Every row gives one point. The points of each table are mixes of a few directions, plus a little noise. Count the directions of each table, and those that both share. Where both have some left over, give the other angles between the two spaces (their principal angles), to ten degrees, smallest first.

First (7 x 3):
1.83,-0.13,0.85
-0.60,2.11,-0.18
-2.37,4.01,-0.85
0.85,-2.18,0.26
-3.67,-1.49,-1.76
2.21,-1.59,0.94
1.72,-0.75,0.75
Second (6 x 3):
0.23,0.04,-0.53
-0.57,-0.09,1.30
-0.36,-0.02,0.72
2.46,0.30,-5.45
0.05,0.01,-0.04
-1.79,-0.21,3.98
Directions: first 2, second 1, shared 0; angles 90

First (6 x 6):
0.16,1.03,-1.28,-0.34,-2.89,-1.13
1.76,1.99,0.07,0.32,0.07,-0.08
-1.73,-0.58,-2.23,-1.03,-4.99,-1.79
-1.54,-1.46,-0.31,-0.37,-0.77,-0.23
0.03,-0.91,1.60,0.53,3.56,1.44
1.46,0.11,2.27,0.98,4.98,1.80
Second (9 x 6):
-0.99,-1.81,1.07,0.19,2.41,0.93
1.28,2.46,-1.47,-0.23,-3.24,-1.28
-1.11,-2.14,1.28,0.23,2.83,1.11
0.11,0.15,-0.08,-0.02,-0.20,-0.06
-0.02,-0.01,0.03,-0.02,-0.01,0.00
-0.84,-1.56,0.94,0.18,2.05,0.81
-0.41,-0.74,0.44,0.08,1.00,0.36
2.84,5.26,-3.15,-0.51,-6.94,-2.78
-0.87,-1.60,1.00,0.16,2.15,0.85
Directions: first 2, second 1, shared 1

First (7 x 8):
3.06,0.62,2.61,-0.30,0.54,2.11,-1.40,-0.13
-0.95,0.40,-3.33,1.50,0.71,-1.97,-2.49,0.86
-0.62,-3.27,-1.24,-3.10,-1.38,0.17,-2.02,-0.73
1.08,-0.20,3.03,-0.27,-1.01,-0.60,1.83,-2.39
-0.77,1.73,-2.91,1.22,2.15,2.02,-1.40,4.04
-1.38,-1.59,0.77,-1.42,-1.56,-0.89,2.40,-1.65
-0.41,2.32,1.09,2.39,0.59,-0.83,3.05,0.02
Second (10 x 8):
-0.69,0.06,-3.72,1.19,0.74,-1.84,-3.56,0.99
-3.94,0.04,-3.67,0.98,0.00,-2.04,1.87,1.26
2.89,1.71,0.81,2.12,1.02,-0.91,-3.01,-0.69
2.34,-3.00,2.53,-3.70,-1.56,1.75,-2.04,-2.04
-2.05,0.72,-1.25,1.54,-0.07,-2.15,2.05,-0.11
1.20,0.18,0.90,-0.62,0.43,1.94,-0.64,0.76
-0.54,1.76,-1.33,1.91,1.18,-0.23,0.06,1.52
0.84,-1.35,2.09,-1.24,-1.39,-0.69,0.55,-2.48
1.09,0.21,1.10,-1.16,0.67,3.38,-0.19,1.67
-1.14,-0.28,2.56,-1.02,-1.07,0.86,4.95,-0.84
Directions: first 4, second 4, shared 4
